Rows are points. The last column is the point's height on a tilted bowl or saddle (a function of degree 2), plus a little noise. Count its main directions that bend up, bend down and stay straight.
In the rows, zero is written as 128.

Points (11 x 3):
[[125 221 211]
 [128 162 117]
 [104  28 202]
 [ 61 118 182]
 [172  92  91]
 [100  83 130]
 [157 131  83]
 [118 162 125]
 [129 160 110]
 [147 133  89]
 [188  72 119]]
Directions: 2 up, 0 down, 0 straight

Points (18 x 4):
[[192 196 186  45]
 [166  41  77 144]
 [ 98 144 144 132]
 [ 91  67  52  54]
 [172 113  92 140]
 [136 166 109 136]
 [191 122 145 120]
 [113 112  99 122]
 [129 192  77 161]
 [157 155 164 122]
 [ 43  36 106  33]
 [ 92 119 160 148]
 [ 89 119  82  94]
 [139 115  54 135]
 [118 112 124 136]
 [131 168 151 128]
 [ 33 128 107  39]
 [ 65 100 124  96]]
Directions: 1 up, 1 down, 1 straight

Points (26 x 5):
[[138 127 103 136 118]
 [133  60 167 101 222]
 [137 170 122 168 125]
 [171 138  94 109  85]
 [126  66  89  34  89]
 [132  81 179 134 216]
 [102 113 164 152 177]
 [118 112 158  51 125]
 [ 92 173 136 117 118]
 [117 203 138 122 145]
 [144  88 169 102 184]
 [174 159 137 150 100]
 [149 249 141  98 205]
 [169 100 162  96 154]
 [145  65 148 124 207]
 [ 94 182 166 131 153]
 [ 91  74  70  78  87]
 [111 120 117 185 163]
 [107  82  79 150 170]
 [ 76 123  86 127  95]
 [ 94 137 102 164 134]
 [109 129 147  74 112]
 [144 165 153 140 135]
 [129 160 122 129 117]
 [124 119 167  75 145]
 [135  86 134 133 172]]
Directions: 2 up, 1 down, 1 straight

Points (23 x 5):
[[165 159 150 111 188]
 [106 134 120  42 189]
 [ 79 147 180 149 183]
 [112 137 116 121 151]
 [154 132  87 233 171]
 [179 146   7  83 145]
 [117 141 126 156 156]
 [121 131 129 149 155]
 [193  92 159 145 196]
 [ 95 134 100 118 137]
 [161 154 129 126 171]
 [128 186 107 181 175]
 [135 166  26 129  91]
 [ 76 139 163  78 178]
 [124  78 125 121 183]
 [160 166 122 162 155]
 [133 127 137 100 175]
 [147  73 157 115 205]
 [129 149  73 153 134]
 [110 113  89 132 138]
 [207 145 184 166 127]
 [115 115  78 131 134]
 [ 70 163 140 138 192]]
Directions: 2 up, 1 down, 1 straight

Points (44 x 7):
[[ 87 206 136 148 171 167 109]
 [134 146 124 210 144 123 143]
 [ 71 167 162 112 131 160 156]
 [ 55 100  80 137 145 134 191]
 [132 105  92 115 127 110 134]
 [ 98  74 159 127 108 165 168]
 [124 109  94 134 106 146 142]
 [119  68  80 160  87 120  96]
 [134 136  93  75  78 151 178]
 [ 99  53 157 133  93 107 125]
 [112 104 173 136 116 137 163]
 [125 160 160  50 138  56 142]
 [132 160 157 115 139 185 152]
 [147  80 109 180 109 140 101]
 [121 117 153  74 110 157 134]
 [114 148 108 168 123 184 156]
 [141 146 114 158 116 135 136]
 [ 93 125 124  67 106 159 163]
 [127 151 122 143  57 140 135]
 [194 139   7 120 133 232 249]
 [136  66 140 102  81 116  88]
 [125 160  61 121 130  91 182]
 [171  72 110  78 155  78  92]
 [203  46  84 140 122 114  43]
 [ 81 104  99 165 132  77 180]
 [112  89 154 147 176 178 187]
 [ 96  66 107  90  60 119 124]
 [119 176 144 112 169 155 124]
 [110 125  74 124  62 192 196]
 [138 159 185 104 127 103 148]
 [145 150 127 144  56 201 145]
 [134  95 132 112 114 170 149]
 [165 139 106 139 138 157 140]
 [ 58  66 142 148 129 119 195]
 [156 115 135 152  54  46 159]
 [151 103  99 122 112 104 127]
 [162  98 127 146 143 116 130]
 [153 148 146  79 165 140 127]
 [210 131 137 102 133  92 176]
 [113 151  86  55 160 141 155]
 [ 49 106 167 131 135 153 218]
 [127 128 125 136  88  88 156]
 [101 180 196  63 157  82 100]
 [129 140 149 115 155 183 158]]
Directions: 3 up, 3 down, 0 straight

Points (63 x 9):
[[134 135 136 117 137 113 162 119 139]
 [147 122  78 170 110  84 166 153 111]
 [183 121 139 138 123 183 110 147  76]
 [148 130  74 168 159 135  84 115 103]
 [103 103 218 185 138 130  98 130  58]
 [137 118 167 146 100 135 137 102 153]
 [114 117 135 145  84 107 121 119 127]
 [107  95 131  83 150 124  87 155 120]
 [127 125  79 130 116 138 149 112 145]
 [108 136  77 138 128 114 108 101 114]
 [131 103 160 119 141 109 137  72 136]
 [155 135 111 122  81  80 186 150 103]
 [103  83 104 104 106 104 126 103 142]
 [ 80 151 153 172 152 138 187 165  21]
 [ 96 119 173 127 159  96 139 126 106]
 [151 119 191 150 124 119  96  65 127]
 [144 128 183 144  97 131  97 153 124]
 [114 149 158 109 208  93  70  69   7]
 [ 99 127 134 135 108  94 138 118 128]
 [155 125 112 151 124  82 190 133 100]
 [133 151  98 128 130 149 121 249  11]
 [159  91 116 189 111 131 122 173  74]
 [134  84 166  85  78  75 121 145  94]
 [139 128 157 136 138 129 176 162  89]
 [175 129 114 113  80  73 138  99 143]
 [103 145 146  98 113  72 127 151 103]
 [176 174 105 142  94  97 123 146 155]
 [109 142 114  72 131 199 107 122 123]
 [109 155 122 137 113  86 125 136 113]
 [ 80 113 133 124  95 155 142 120 137]
 [191  94 141 134 145 122 126 126  92]
 [196 145  97 115 141 123 147 175  96]
 [ 67 137 142 137 145  94 167 144  85]
 [ 91 148 140 110 169 118 122  85 114]
 [142 216 152 117 128 157 165 104 190]
 [ 98 126 179 103 116  96 112 136 134]
 [ 80 155 119 124 117 108 151 162  86]
 [117 153 178  87 187 117 143 127  99]
 [ 95 113 118  89 107 121 135 116 158]
 [122 147 139 162 153 139 116 136  89]
 [ 73 156  91 164 145 179 155  98  56]
 [ 97 141 103 139 123 160 124 160  78]
 [123 141 137  85  90  92 114 166  99]
 [ 99 190 137 159  80 133 114 128 135]
 [145 118 127 118 166 127 171 137 116]
 [136 120 136  97 128 111 163 158 119]
 [172 110  98 141 152 124 135 159 119]
 [115 158 140 145 169 164 124 102  91]
 [115  98 129 155 134 116 171  97 119]
 [ 92 101 168 117 183 166 139 160 103]
 [110 117 154  97  73 145 111 104 166]
 [181 104 130 107  86 179 133  65 159]
 [175 111 108 110 133 143 134 144 121]
 [116 110 178 129 142 124 112 118 119]
 [100 124  94  85 105  91 110 134 111]
 [128 156 123 103 115 128  67 138 100]
 [163 127 127 148  87  79 124 129 137]
 [154 133 152  93 124 114 115 135 130]
 [139 125 173  79 116 187 144 115 182]
 [133 106 136  91 138 137 138 141 140]
 [125 173 132  74 139 141  40 102  68]
 [ 93 126 112  91 122  93 118 118 127]
 [ 98 121 120 133 133 159 134  68 140]]
Directions: 2 up, 5 down, 1 straight
